Each wall is flat, endless, passes through zero and stands at right angles to its row. A trip goes straight from one point to another. Which walls does it cross, in order?

Walls:
(1): [ 0  3 22]
(2): [26 -2  1]
(3): [24 16 21]
(4): [55  4 19]
Trips:
[ -8  -9 -19] to [-36 -61 -30] => none
[  2 -67  58] to [-27 -13  -3] => 3, 2, 4, 1
[ -2  27 -42] to [-17 -22  -1] => none
[ -6 -17  46] to [  7 -18  -7] => 2, 3, 1
[-37  60  18] to [-94 -37 -24] => 3, 1
[38 24 17] to [-50   8  54] => 2, 4

Walls:
(1): [ -2  59  51  45 -11  -7 -53  26]
(2): [-10  49  12  19 -49  37  17  20]
(3): [ -4   0 -27 -52  30 -17 -32  26]
(4): [-25 -35  -6   7  -1  24   8 -36]
(5): [-28   1  -6  23 -30  -7 -11   1]
(6): [ 21 -32  27  24  53  44  -1 -44]
(7): [ 26 -18  52  22   2  45  20  35]
Trips:
[  7  25  20  66  34  21  21 -24] to [ 22 -19 -21   1  30  -4   8 -14] => 2, 1, 7, 3
[-10  61  42  21  78  62  -9  -7] to [ -5  14 -95  -2   9   7   1 -14] => 3, 4, 7, 1, 2, 6, 5
[-29  14 -40 -34   6  -9  23 -28] to [-27 -50  38 -16  22  43  -2  50] => 6, 7
[ 16 -52 -13  10 -10   9 -59 -36] to [ 15   7   6 -12  46  43   7 -14] => 5, 7
[ 36  58  26 -67 -13   1  -7  16] to [ 19   2  13 -21  -8 -23   4 -53] => 7, 2, 1, 6, 3, 4

Walls:
(1): [ 16  49  29  -9  14  40   7  31  -7  17   1  -3 -11  73]
(2): [ 37  -9 -43   4  11  -8  18 -27  64 -21  13  26  32  32]
(3): [  1 -22  34 -12 -24 -55  29 -68  26  44  23 -14 -28 -16]
(4): [-28  17  48  -8 -33  29 -23 -41  23 -48  27 -44  27   7]
(5): [-12 -19  -6 -14  -9  33 -21 -32 -50 -26  18 -51 -35  43]
(6): [ 25  26   4  35  36  43 -46  24 -34 -32   8 -14  34  34]
Trips:
[-12  -9  15   6  45  56  20  19  -2  50 -27  19  26 -29] to [-19  15  -3   2  15   4  16  14   1 -15  17   8  38 -34] => 1, 4, 2
[ 27   3   6 -31  10 -36  19  20 -15   4  24 -22  32   5] to [-62  55 -56   3  25  37  71   6  21 -59  50   1 -14  33] => 3, 4, 5
[-48 -25   4 -35  90 -24  21  14 -33 -35 -53  15  21 -46] to [-16   1  14  23  27 -19  12  75  25  34  -1  -2   2  23] => 6, 1
[  7   1  13  21 -25   2  33  58 -14   4 -36  -4  21 -38] to [ 31   0 -28  15  21   7  46  17 -39  20 -32 -55  -5 -10] => 6, 1, 5
[  0 -50  12  47  30   0  58  62 -34  39 -22  28  30  -2] to [  0 -48  28 -58 -43  36  29   1  -6  12  28  -1  20 -33] => 6, 1, 3, 4, 5
[-23 -21  22  60  17 -18 -20  18  33   4  -1  21   6   9] to [-13 -10  17   3 -17  29 -10  -1  35   1  18  28  11  33] => 4, 1
[-35 -22   3 -43 -33  14  39 -45  11   7  13  27  22   5] to [-23   0  60 -10 -95  -8 -53  18  29  -4  46   0  27 -31] => 5, 2
